Every row gives one point. To make a cloud, some directions were put in groups of two or more. Within a group, all points are equally far from the middle, so they leave a hole (a ring in 2 directions, a hollow ball in 3). The other directions are filled evenly. Then the cloud was stretched, turned, moved and blurred a little. How many holes are there, and how many directions does each take, smallest first?
(in the rows, 128 means zero)

Cloud (13 x 2):
[[138  97]
 [112  87]
 [ 99 151]
 [ 80 117]
 [103 154]
 [ 88 137]
 [ 81 113]
 [155 117]
 [137  96]
 [ 81 118]
 [ 81 121]
 [ 82 122]
 [ 87  99]]
Holes: 1 (2)

Cloud (22 x 3):
[[131 151 190]
 [127  96 172]
 [140 175 148]
 [130 150 189]
 [155 102 177]
 [115 145 120]
 [151  80 131]
 [160  96 124]
 [ 98 136 157]
 [123 149 123]
 [119 115 178]
 [142 139 115]
 [123 156 131]
 [110  85 162]
 [147 186 162]
 [133 124 187]
 [138  72 110]
 [145  74 125]
 [134 135 111]
 [128 156 185]
 [128  83 162]
 [145  90 167]]
Holes: 1 (2)

Cloud (19 x 3):
[[168 125 103]
 [ 91 138 143]
 [102 153 113]
 [150  83 105]
 [130  66 156]
 [104 129  81]
 [110 159 137]
 [ 98 118  89]
 [100 150 107]
 [117 130 191]
 [149 158 132]
 [ 87 106 128]
 [111 141  78]
 [106 120 190]
 [164 121 172]
 [120 161 100]
 [165  88 162]
 [154 150 150]
 [125 122  69]]
Holes: 1 (3)

Cloud (28 x 4):
[[149 147 197 154]
 [ 95 117  71 133]
 [142 188 140 120]
 [148 155 116 123]
 [ 89  93 138  93]
 [122 117  73 133]
 [ 92 109 134 171]
 [131 174 116 110]
 [159 179 118 123]
 [134 153 189 114]
 [114 128 172 122]
 [101 167 120  78]
 [158 143 123 166]
 [ 92 182 119 105]
 [107  97  70  75]
 [164 129 160 160]
 [104 135  86  98]
 [129 129  93 132]
 [116 135 119 103]
 [160 123 170 144]
 [126 119 106  84]
 [158 115  68 158]
 [ 90 118  68 131]
 [115  95 170 106]
 [145 141 101 164]
 [ 76 152 137 106]
 [151 169 165 137]
 [109 105  92 102]]
Holes: 0

Cloud (30 x 4):
[[110 114 175  63]
 [127  67 127 106]
 [166  62 114 162]
 [167  87 145 158]
 [100 161 126 100]
 [138 122 138 102]
 [166 113 143 155]
 [ 96 111 115 147]
 [116 144 153  78]
 [109  91 166 127]
 [164 107 152 156]
 [162  71 130 179]
 [108 108 171 122]
 [109 132 143 146]
 [119 163 134  93]
 [109 116 169  68]
 [ 95  84 133 126]
 [128  80 131 103]
 [100 119 115 112]
 [112  90 142  90]
 [161  67 157 159]
 [ 91 137 116 127]
 [ 92 168 147  96]
 [ 97  91 181  88]
 [164 120 153 151]
 [154  99 136 121]
 [160  99  96 164]
 [146 170  98 142]
 [111 116 147  84]
 [167  88 161 125]]
Holes: 1 (2)

Cloud (56 x 6):
[[118 106  89  99 168 109]
 [130 139 180  98  95 115]
 [129 104 169 143 115  96]
 [ 88 168 133 142 147 132]
 [156 180 142 168 154 111]
 [ 86  76 112 129 165 125]
 [120 201 123 121 104  98]
 [147 153 122 159 109  60]
 [100 147 127 183 142 132]
 [140  71 131 122 106 132]
 [172 175 161 140 126  77]
 [119 150 137 190 120 145]
 [163 159  82 122 138 132]
 [ 83  74 133 113 136 185]
 [193 160 130 150 130  84]
 [152 193 156 114  83 109]
 [110 163 141 130 124  71]
 [144 141  90 167 117 151]
 [147 149 111 137  55 103]
 [111 125 125 176  96  93]
 [101 166  99  95  90  95]
 [103 167 111 156 154  93]
 [ 88 162  87  91 117 132]
 [120 175  73 118 114 137]
 [138 116 144  88 170 117]
 [155 172 118 109 165 130]
 [155 138 186 142 117 116]
 [111 121  92  78  98  91]
 [125 177  78 111 125 138]
 [ 84 144  77 100  97 143]
 [115  89 174 125 110 121]
 [152 143 104 157  99 165]
 [152 123 141  90 141  79]
 [142 108 178 115  95 156]
 [153 123 184 124 131 141]
 [146 104 113  91 156  97]
 [ 84 135 112  95 154  97]
 [175 191 101 136 139 109]
 [ 79 158 140 113 118 108]
 [112 189 123 120 131 150]
 [157 115 162 113 158 107]
 [147  97 155 128 104 173]
 [140 166 121 180 158 113]
 [ 86 157 110 118 160 108]
 [110 115  95 110 113 190]
 [109 114 146  64 144 121]
 [106 120  96 153  97  84]
 [153  98  95 117 131 145]
 [155 203 151 127 105 133]
 [158 146 145 128 175 129]
 [ 76 122 116 148 163 115]
 [158 137 126  79  74 107]
 [150 150 176 158  95 147]
 [168 119 151 167 105 130]
 [ 86  72  92 101 102 146]
 [105 155  78 141  87 149]]
Holes: 2 (3, 3)
